Each row is a point. Each copy is the shape, with its points in the same order, turned, moved and blurred by noise. Is it also mirrored, or only turned?

Shape, 7 rows:
[[ 22  38]
 [-13  18]
 [ 19 -11]
 [-21 -27]
 [-11 -29]
 [ 31   2]
 [-41  22]]
Copy 1 (7 x 2):
[[ -2 -51]
 [-31 -21]
 [  9  -2]
 [-26  24]
 [-15  24]
 [ 16 -18]
 [-60 -17]]
Copy 1 is: mirrored
Copy 2 (7 x 2):
[[ 19 -15]
 [-16  -2]
 [  8  31]
 [-37  37]
 [-25  47]
 [ 25  20]
 [-46 -14]]
Copy 2 is: mirrored
Copy 3 (7 x 2):
[[ 37   3]
 [  5  18]
 [ -3 -26]
 [-38   0]
 [-39  -9]
 [ 13 -25]
 [-14  45]]
Copy 3 is: only turned

Shape (5 x 2):
[[-21  40]
 [ 22   8]
 [-20  28]
 [ 20  11]
 [-45 -43]]
Copy 1, 5 rows:
[[ 15 -43]
 [ 25  12]
 [  8 -32]
 [ 25   7]
 [-59   2]]
Copy 1 is: mirrored
Copy 2, 5 rows:
[[ 37  28]
 [ -9   7]
 [ 34  15]
 [ -9  11]
 [ 45 -60]]
Copy 2 is: mirrored
Copy 3, 5 rows:
[[-45  31]
 [  6  41]
 [-37  25]
 [  3  42]
 [ -4 -46]]
Copy 3 is: only turned
Copy 4 (5 x 2):
[[ -9  39]
 [ 26   3]
 [ -9  31]
 [ 31   1]
 [-52 -31]]
Copy 4 is: only turned

Shape:
[[  5   4  -9]
 [ -6  15  -9]
 [ -5  26  28]
 [-10  28   0]
 [  4  24   6]
 [-19  21  14]
 [  4 -60  -8]
 [  2 -20   7]
 [  9   2  -1]]
Copy 1:
[[ -7   6  -8]
 [ -3  24  -8]
 [-19  39  23]
 [-13  36   1]
 [-24  27   2]
 [ -9  42  11]
 [ 34 -36  14]
 [  9  -4  18]
 [ -7   4   3]]
Copy 1 is: mirrored
Copy 2, 9 rows:
[[ -1   7   6]
 [ -6  11  -3]
 [ 22  -4 -29]
 [ -2  12 -20]
 [ 14  10 -11]
 [  3  -6 -26]
 [ -3 -38  55]
 [ 10 -21  19]
 [ 11   3   8]]
Copy 2 is: mirrored
Copy 3:
[[ 10  -5  -7]
 [  7   8 -13]
 [ -2  29  19]
 [  6  23  -8]
 [ 14  15   6]
 [-11  26  -1]
 [-26 -58  -4]
 [-12 -19   5]
 [  8  -7   3]]
Copy 3 is: only turned
Copy 4:
[[ 15   3  -1]
 [ 17  14  -6]
 [  6  45  24]
 [ 22  31   0]
 [ 18  25  12]
 [  5  40   0]
 [-36 -36 -10]
 [-17   1   6]
 [  6   5  11]]
Copy 4 is: only turned

Shape:
[[ 49  10   1]
 [-27  18 -19]
 [-14   5 -15]
 [-20   3 -31]
 [ 44  19  16]
 [-20 -16  -7]
 [ 59   9 -19]
 [ 48   3  20]]
Copy 1 (8 x 3):
[[ 21  57  -3]
 [-25  -6  14]
 [-11  -1   8]
 [ -2 -12  20]
 [  7  57 -14]
 [  4 -13 -12]
 [ 34  60  13]
 [ 20  57 -21]]
Copy 1 is: mirrored
Copy 2:
[[ -1 -45 -37]
 [-33  23  -7]
 [-22  12 -18]
 [-17  36 -28]
 [  3 -52 -16]
 [ 14  18   4]
 [  0 -40 -57]
 [ 14 -46 -26]]
Copy 2 is: mirrored
Copy 3, 8 rows:
[[-29 -11 -41]
 [  7  19  24]
 [  8  14   6]
 [ 17  25   9]
 [-41 -23 -26]
 [ 24   0   5]
 [-31   3 -52]
 [-22 -33 -37]]
Copy 3 is: mirrored
Copy 4:
[[ 43  15 -12]
 [-28  29  23]
 [-20  19  10]
 [-30  30   7]
 [ 48   3  -2]
 [-31   3   0]
 [ 45  30 -27]
 [ 49  -5 -14]]
Copy 4 is: only turned

Shape:
[[-14   0   3  41]
 [ 33  11   3 -19]
 [ 37 -36  26 -20]
 [-33  14  48  23]
 [ 14 -30 -46 -52]
 [-10  32  25 -10]
 [ 38 -49 -38 -29]]
Copy 1 (7 x 4):
[[ 34   0 -14 -31]
 [ -1 -13  18  31]
 [-35   6  37   0]
 [ 33  50 -19  -8]
 [-52 -51 -17  21]
 [ 21  21 -13  32]
 [-53 -53  13  -2]]
Copy 1 is: mirrored
Copy 2, 7 rows:
[[ -9  35  25  13]
 [ 37 -24   2  13]
 [ 27 -43  48   8]
 [-32  13  23  55]
 [ 21 -43  -4 -56]
 [ -6  -5 -12  43]
 [ 38 -33  26 -53]]
Copy 2 is: mirrored
Copy 3:
[[ -9  -5 -22  34]
 [ 16   2 -11 -39]
 [  1 -36 -36 -43]
 [-54   8 -19  14]
 [ 44 -46  35 -40]
 [-29  23  -1 -16]
 [ 52 -60  -2 -32]]
Copy 3 is: mirrored

Shape, 12 rows:
[[  8  23  27 -58  16 -12]
 [-41  28  -5 -17 -26   7]
 [-18 -15  15  18 -38  12]
 [  6 -15  -2  18 -38  10]
 [ 17  15   1  -8  10 -37]
 [ 11   3  17  15  26   8]
 [ 15   9  -5   8 -11   8]
 [-16  27   0  14  18 -10]
 [-33 -29   6  17 -24 -39]
 [-16  -2  -7 -22  45   7]
 [-12 -52  -1  23 -32 -23]
 [ 14   6  11   2 -16   8]]
Copy 1:
[[-57  37   6 -25   5 -24]
 [-23  28  24 -11 -14  46]
 [ 24  10   9  16 -30   9]
 [ 15   8  -2  40 -11  11]
 [-21  30 -11   6  33 -11]
 [-15  -9  22  16  24 -20]
 [-17  11  13  30   7   4]
 [ -9  12  21  -9  38  15]
 [ 37  14 -26 -15  -6  17]
 [-48 -23  -3 -18  18   7]
 [ 35   2 -39  14 -11  11]
 [-12  19  11  25  -4  -8]]
Copy 1 is: mirrored
Copy 2:
[[-33  51 -21 -33 -19   6]
 [ 16  31 -25  34 -43 -10]
 [ 23  -6  36  25 -32   6]
 [ 31 -16  26   3 -23  -2]
 [  4  16 -14 -18  26   3]
 [-10 -14  -5  -5  -3  31]
 [ 17 -11  -2 -14 -14   1]
 [  4   4 -28  16   5  21]
 [ 22  16  36  36  19  -2]
 [-43  -1 -26  16  -9  -2]
 [ 22  -8  57  20  14 -16]
 [ 14  -2   8 -15 -24  10]]
Copy 2 is: only turned
Copy 3:
[[-33  26 -11 -50 -29 -26]
 [-20  18  -4  10 -40  28]
 [-10 -40   0  17 -21   7]
 [  3 -45  -1   3   0  19]
 [ 21   8  10 -42 -26 -13]
 [  2   0  19  -7   8 -33]
 [ -2 -10  14 -12   2   6]
 [ 14  21  25   5 -23 -10]
 [ 30 -38 -15  12 -55  -7]
 [  3  34 -22  -2  -2 -32]
 [ 32 -60 -23   7 -24  -4]
 [-10 -15  10 -16  -5   0]]
Copy 3 is: only turned
Copy 4:
[[ 29 -12 -11 -16  37  48]
 [-15  44  -4 -23   8  21]
 [-14  21   1   7 -42  14]
 [ -6   9 -17  -9 -49   0]
 [ 10 -29   1 -43   8   8]
 [ 29 -11  18   0  -6 -10]
 [ 18   8 -10 -20 -21  -6]
 [  5   7  26 -27  10 -12]
 [-54 -14  11 -12 -24   8]
 [ 10  -3   0   8  41 -15]
 [-47 -19  -9   2 -45  -3]
 [ 18   5  -7 -13 -26  11]]
Copy 4 is: only turned

Shape (10 x 6):
[[-18  22  -1  11   7  -3]
 [ 27   1   1  -5 -13   2]
 [  0  -2   8  13  -7  22]
 [-26  -6  24  44  40 -15]
 [  7   5   1   4  -2   1]
 [-22  -6 -16  -3  11  10]
 [-13   8 -26 -13  34  -8]
 [  9  -3  18  17 -33 -16]
 [  7  29 -31  25  -8  -8]
 [  4   5   7  -4   2   5]]
Copy 1 (10 x 6):
[[ 13  24  -3  17 -11  -2]
 [  5   0   9 -28   6 -12]
 [ 19  -4 -14  -8   8   5]
 [ 46  -9  -8  47 -18 -27]
 [ 12   4   3  -7  -3  -5]
 [ -7  -9 -10  17 -12  11]
 [-13   3  24  28 -17   2]
 [ 24   7 -18 -31 -10 -31]
 [ 21  27  12 -15 -33  13]
 [  7   2   1  -2   7  -8]]
Copy 1 is: mirrored
Copy 2 (10 x 6):
[[-26  -4  12   2  17 -12]
 [ 20   1  19 -17  -8 -10]
 [  7 -15  -5   5  -3 -14]
 [-38  -9 -34 -29  34 -13]
 [  3  -1   8  -7  -1 -12]
 [-21  14  -2  17  -1   0]
 [-25  44  10   4  13  -3]
 [  0 -31  17 -28 -18 -13]
 [-16   5  28  -1   7 -50]
 [  1  -2   8  -6   6  -1]]
Copy 2 is: only turned
Copy 3:
[[  6  -1  11  37   5 -14]
 [  6  19  -4 -11 -10  -7]
 [ 24  -5  10   3  -9  -7]
 [ -2 -48  -8  34  12 -31]
 [  9   9   1   4  -6  -8]
 [  4 -10  18  22  -6  19]
 [-18   3  -7  34   6  27]
 [ -1   9  13 -10 -20 -40]
 [  6  30  -6  42 -27 -17]
 [  7   7   6   2   3  -6]]
Copy 3 is: only turned
Copy 4:
[[  2   3 -11   8  23 -23]
 [ -2   1  15 -21  -9   3]
 [  4  -6  26  10   6 -13]
 [ 60 -11 -11  19  36 -31]
 [  3  -1   6  -5   2 -10]
 [  0  -7 -10  29   7   1]
 [  0  -8 -37   8  21  15]
 [ 17  13  16 -12 -21 -36]
 [-16 -24 -16 -17   6 -31]
 [  5   6   8  -2   6   0]]
Copy 4 is: mirrored

Shape:
[[-35   3  -6  17 -30  -1  27  -8]
 [-11  -5 -16  24  10  -3   4  -3]
 [-17  -6   5   5   3 -27  16 -47]
 [ 16  10   5 -32 -10  -7 -23 -27]
 [  4  23 -35  10 -45  14  -4   3]
 [  5   7  -3 -38  37 -27 -27 -19]
 [ -1  -1 -17 -15 -24 -18  14 -15]
 [  3  40 -18   5   2  -4  -4   3]
 [  3   9  34  14  -9 -11 -17  -2]
 [-14  20  15 -14  29  20  -4  -1]
 [-27  -1 -26  -8   7 -20  21  -3]
 [  6   2  -6 -22 -23   1  39 -16]]
Copy 1 (12 x 8):
[[ 22  -3 -36   7  -2  -6 -38   0]
 [ -7   0  -9  -2   1  22 -23  17]
 [-28  -5  -5  17 -12 -22 -38  10]
 [-29  22   9  -2  -2 -33  12 -10]
 [ 18  60 -21  -9   4   9 -19 -14]
 [-45  -4  24 -21  16 -32  11  16]
 [  4  18  -3 -15 -21 -29 -23  -2]
 [  5  32   4   1  28  -4  -5  22]
 [ -1  -5  20  27   8   4   1 -15]
 [-14  -6 -16   6  29  -8  24  17]
 [  1 -10  -9 -23   7 -15 -32  28]
 [ 10  17 -23   0 -29 -33  -2   9]]
Copy 1 is: mirrored
Copy 2 (12 x 8):
[[-32  -9 -20  30   2  29  -8  19]
 [-10  -3 -16  19 -12 -19 -11  12]
 [-46  -1 -20   1   2  -3 -13 -28]
 [ -4  -7  -5 -44   8   6  16 -10]
 [  4 -35 -37   0  -5  18  23  40]
 [-17  19   3 -53   6 -33  -4  -5]
 [-30  -6 -21  -3  12   6  23   6]
 [  2   6 -39 -19  -8  -2  -4  31]
 [  4  11   3  -7 -32  17   1 -11]
 [ 16  19  -1 -15  11  -1 -32  10]
 [-39  11 -15   6  14 -14  -6  25]
 [-16   5 -26   9  35  20  21  -1]]
Copy 2 is: only turned

Shape, 11 rows:
[[  1  -3   2   9 -22  12 -29  20]
 [ -7   9  14   5 -16   7   6   3]
 [  4   0  17  -9 -21 -60  14  17]
 [  1  13  16 -13  20  -8   9  12]
 [  7   1  -6  -2   4  11   8   2]
 [  5  -8   5   1 -13   5  13  20]
 [  4 -10  17 -12  -5  10  -8  -6]
 [ -9  -9  17 -13 -22  -1   6  18]
 [  5   2 -12  -8 -17 -12  -1  10]
 [-20 -10 -48  -2 -10  10   9  17]
 [ -7   0  14  11  46  -4  10   7]]
Copy 1, 11 rows:
[[-13  30 -29   2  -7 -10  -6  12]
 [-18   3  -8  10 -18  -3   6  14]
 [-32 -36 -42  22 -23  20 -12 -26]
 [-30   4  10   8  -9   6  14 -26]
 [ -1   9   5  -5 -16  -3  10  -9]
 [-10   0 -14   1 -26 -18   8  -7]
 [ -3  14  -5  21  -9  10  15  -1]
 [-15   3 -19  26 -26  -8  -4   0]
 [ -4   2 -16  -1 -21   9 -11  -6]
 [ 14   3   7 -20 -21 -26 -34  -7]
 [-21 -10  17   4  20 -13  19 -22]]
Copy 1 is: only turned
Copy 2 (11 x 8):
[[ 10  23  20  25 -23   6  -4  -6]
 [  0  19  11 -10  -8  -8   1  -7]
 [-18 -40   8 -21 -43  14  15  -3]
 [-14 -14  21 -18  13   7  -4 -17]
 [ -2   6   0   0   9  -4 -16 -18]
 [-19  15  -5  -4  -8   6   3 -16]
 [-14  13  20   8  -5  -8 -22   2]
 [-21  15   8  -8 -20  15   1   2]
 [  3   0  -5   1 -23  14 -13  -9]
 [ 19  14 -33   7   9  27  -6   5]
 [ -9 -18  19   3  35  -8  17  -8]]
Copy 2 is: only turned
Copy 3:
[[-32  13 -27  19   3  19  -9   9]
 [-22  20   7   8   0  10   2  -9]
 [-17  52  -2 -38  -2  -5 -38  -5]
 [  4  18 -11 -13  -6 -13   9 -11]
 [ -4  17  -3   5  18   4  14   1]
 [ -1  37  -3   8   6  18   0  -4]
 [-12   3 -10  -7   6  21   4 -20]
 [-18  33  -3 -10 -12  26  -1  -6]
 [-18  30  -7  -9  12  10  -3  15]
 [  2  22   6   4   7  27  16  53]
 [ 31   0  -4  -1 -13 -22   0  -7]]
Copy 3 is: mirrored
Copy 4, 11 rows:
[[ -8  26   9  -7 -31 -15 -13  -4]
 [ 15  15   3  -1  -1  -1  -4  12]
 [ 20  22  -2 -24  44 -26 -37 -23]
 [ 28  -8  14  -5  10  -7  -1 -18]
 [  9  -7  -6   4  -6  -2  -4  -2]
 [ 12   6 -13 -19  -6 -10  -7   3]
 [  0   5   6   3   1 -20   6   9]
 [ 18  21  -7 -16   4 -24   0   4]
 [  5  14 -13   3  -2 -14 -20 -14]
 [  6  20 -46   8 -25  10   2 -22]
 [ 15 -22  20 -14  11  18  14 -25]]
Copy 4 is: only turned

Shape:
[[ 31   7 -20  22  27 -22  16  -2  15]
 [-10  24 -19 -13  21  16 -28 -28 -22]
 [-31   8  -4  12 -31  -7  -5   4 -16]
 [ -1  14   2  -1  10   8 -29  31 -26]
 [ 19  -7  41  10  28  -5 -32  -1 -29]
 [-33  27  30 -20  29  31   0   7  -8]
 [ 31  -1 -13  11 -24  17  15 -27   2]
 [-13 -35   0   8  -9  29 -40  32  -2]
 [ -8   1   4  17 -27   7 -10 -18  21]
 [ 33  -7 -11  28 -26  31 -24 -11  37]
 [ 14 -18   5  36  31   5   8   1  30]
 [  5 -23  29 -13   2 -21  11  30  32]]
Copy 1, 12 rows:
[[ 17 -20  -8  52  -3  -4   7   9  -5]
 [-24 -23  -9  -3  27 -15 -45  -6  11]
 [-44   9 -17  -9 -15   4   8  -9  12]
 [-29  13 -11   2  -2   3 -35   4 -29]
 [-30   4  29  26 -11 -32 -34 -12 -34]
 [-19   0  27 -13  19  30 -33 -34 -15]
 [  6 -36  -8 -13  -8 -31  22   7  -1]
 [-35  24  18 -18 -13   0 -19  47 -14]
 [-13 -12   8 -13 -31  -7   3   2  24]
 [ 14 -31  10 -15 -42 -22  -4  40   8]
 [  5 -22  35  38 -15   7   6  23  -7]
 [ 19  42  27  19 -15   5  15   0  -8]]
Copy 1 is: only turned
Copy 2:
[[ 22 -22  17   4  35   5  11  -9  16]
 [ 15  22  16  30  -4  26 -44 -29   1]
 [ -8  15 -21   7 -23  21  -6  17  -7]
 [ -2  30  38  -8 -22  21  -6   3   6]
 [  3  10  60  31 -23 -16  -3   8  19]
 [-11  18  42  13  -2   3 -28  -5 -52]
 [ 12  -3 -15  22  -8  -7  23 -38   3]
 [-38  26  16 -21 -27 -11 -15  -5  26]
 [-25  17 -16  25   5  -4   6  -9   5]
 [-27  20  -6   7  17  -6  33 -45  31]
 [-17 -26  28   4  32 -22   5 -12  18]
 [  3  13  16 -23  13 -46  22  26 -13]]
Copy 2 is: only turned

Shape, 17 rows:
[[ -1  10   7 -16   5  16 -10  41  -7   0  12]
 [ -1 -24  16  -5 -56  15 -21   9  -7  -6 -15]
 [-48 -27 -10   3 -42   6 -16 -33   1   6 -16]
 [  4  -6 -11  -4   1  10 -19 -28 -16   3   9]
 [-24 -15  18 -16  14   5  19 -14  11  -7 -10]
 [  7  10  11  -2  10 -14 -20 -28  12  -3 -13]
 [-16   7  15 -14   8  17  24 -19 -12 -11   2]
 [-26  -7   9 -20  16 -33  -8 -32 -12  -2  10]
 [  7 -18  20 -17  14 -12 -16 -26  50  -4  12]
 [  6   6   6  16  18  -2  -7 -31 -16   5   6]
 [  7   7  20  17  14  16 -13 -26   0  -7  12]
 [  9   3   8   3  -8 -33 -14 -19  40 -10  17]
 [  4   5   0 -14   3 -17 -17 -22 -11  37   8]
 [ -8 -42  -9   6 -32  -5 -10  -5 -11  23 -12]
 [-18  12   4  13   9  10 -19 -21 -15  13   2]
 [ -3   3 -48 -11   4   6 -13  10 -15  28  -3]
 [ -2 -26  15  -4 -43  13  -2 -11  48  -1   1]]
Copy 1 (17 x 11):
[[-24   3 -23   9 -26  -9 -13  10  13 -12 -21]
 [-41 -19  39  -4 -14  -7   8  14   3 -33  16]
 [ -2  -2  60  25  28  -3  24   5   6 -21  10]
 [ -3   8  12  19   5   8 -14  10  11  14  25]
 [  5  17  -4   0   2  14  37 -12  21  -6   4]
 [-21  11  -8   0  24   8   2 -13  -7  11  23]
 [ 13   7  -9   0   4  16   6 -10  38 -11  11]
 [  7  11   2  35   8  30   9 -30  -5   0  11]
 [-30  26   9 -10  -3  17  26 -29  -7  38   4]
 [  8 -10  -9  10  14  14  -7   1   5  21  25]
 [-11 -13  -8  -1   9   6  -1  -4  22  29  18]
 [-17   8  11 -12   4  -4   4 -40 -24  25   4]
 [ -2  11   5  12  12  34 -20   9 -17   9   1]
 [ -1  -8  39  11  -7   4  19  28 -20 -16  14]
 [ -3  -9  -1  20  26   7  -7  10  13  10   6]
 [  8  29   4  24   0 -13 -24  38 -12  -8  -3]
 [-29   4  48 -31  -6  -8  28  -9   5   3  -3]]
Copy 1 is: mirrored
Copy 2, 17 rows:
[[-13  17  -1 -19   8  -1 -26  37  10  -2   4]
 [ 25   4  13 -53 -23  14  18  22  -4 -12 -24]
 [ 22   3  -1 -20 -49  45  22   3 -33   2 -20]
 [ -1  -8 -14 -15   5  39 -11  -8 -16 -19  -9]
 [-13  -4  23  12 -21   6   7 -14  -4  -6   9]
 [ 10 -10 -14  -7   9  11   9 -32   5   3  -6]
 [-31  -1  28   4   3  30   4  -6 -10   1   9]
 [ 11  -3   2   4 -11  42 -21 -32   3   6  22]
 [  6  15  -9  -1  -6 -17  -6 -52   2 -25  -5]
 [ -9 -22  -3  -8  15  31 -20 -22  -9   6  -9]
 [-29  -9  -7 -20   6  17 -10 -24  -7   0 -16]
 [ 20  24 -11 -16   7  -6  -5 -45 -14  11  -6]
 [ 23   0  -8   8  12  36 -25  -9   4  -3 -22]
 [ 42 -17   8 -20 -24  24  -8  14 -27  -9 -24]
 [-17 -13 -18  -3  -3  36  -9  -4  -8  11 -16]
 [ 17  -5 -25  13  15  30 -19  42 -22 -12  -3]
 [ 17  31  15 -29 -22 -15  19 -18 -22 -15 -28]]
Copy 2 is: only turned
Copy 3:
[[ 15   9 -20  22  10  34  -4  21 -18  -9  -8]
 [  2 -15  -5 -29 -21  16  20  50 -33  12  -3]
 [-12  -2  -2 -16 -56 -22  39  13 -33   9 -12]
 [  0   1 -18 -14 -17 -10  -6   2  -4  18 -26]
 [-10  -7  11  19 -35 -12 -22  10 -17  -9   3]
 [-14 -27   2  -8 -15  10 -10 -20   0  14 -10]
 [ -5   5  19  12 -14 -21 -29  11 -25  -4 -13]
 [-31  -1 -24  -2 -29 -12 -23 -23 -26  -3  -6]
 [-23 -50 -22  23 -29  -8 -14  -4   5  13  18]
 [  5  -7  -6 -15  -2 -17 -18 -20  -5   1 -17]
 [  7 -30  -3  -2   5 -17 -11  -7  -3   2 -22]
 [-36 -32 -11   1   2  -1  11 -15   0   9  23]
 [  4   4 -22  -9 -17   0 -13 -26 -17  32   5]
 [ 11   9 -14 -32 -41  -7  20  21 -14   8  15]
 [ 13  -3  -4  -2 -13 -11   3 -20 -20   3 -31]
 [ 12  46 -21   4 -19  16   8  -5   6  24  -7]
 [-11 -41   1   7 -27 -10  27  37 -13  22  27]]
Copy 3 is: only turned
Copy 4:
[[-41  12  30 -16   3  -4  14   8 -22   4   3]
 [ -3 -26   9 -19  -2 -22 -25  31 -24  19  28]
 [ 22 -41 -22 -43 -27 -21 -25  14 -14   0 -15]
 [  0   3  -9  -9  -4 -12  -4  -9  15  -6  -1]
 [ -5   8 -27 -20 -21   9  19  11 -11  29 -18]
 [ 19  19  -7  -2   3  16  -9  11   7   4 -16]
 [ -7   7 -15 -19 -15  10  15 -19  -5  36  -4]
 [ 17   3 -12 -26 -34  26  21   8  16 -11 -10]
 [ 16  36 -38   2  -1  10   9  33 -16  -8  -6]
 [ 19   7  -3   9  -3  -4  10 -15  15   2 -15]
 [ 20  15  -6  -6  19 -10  14 -13  -1  16  -8]
 [ 22  14 -18  15   2  26   0  23 -26 -22   4]
 [  9  22  10   2 -36   1 -13  -6   7 -15  -9]
 [ -4 -32  -3  -4 -28 -32 -17  24  -7  -5  -5]
 [ 15   1  12 -24  -2 -10   3 -15   0   2 -25]
 [-39  -5  10 -10 -16 -15 -20 -14   6 -26 -23]
 [  7  -1 -37  -7  -3 -15 -19  32 -50  11  14]]
Copy 4 is: mirrored
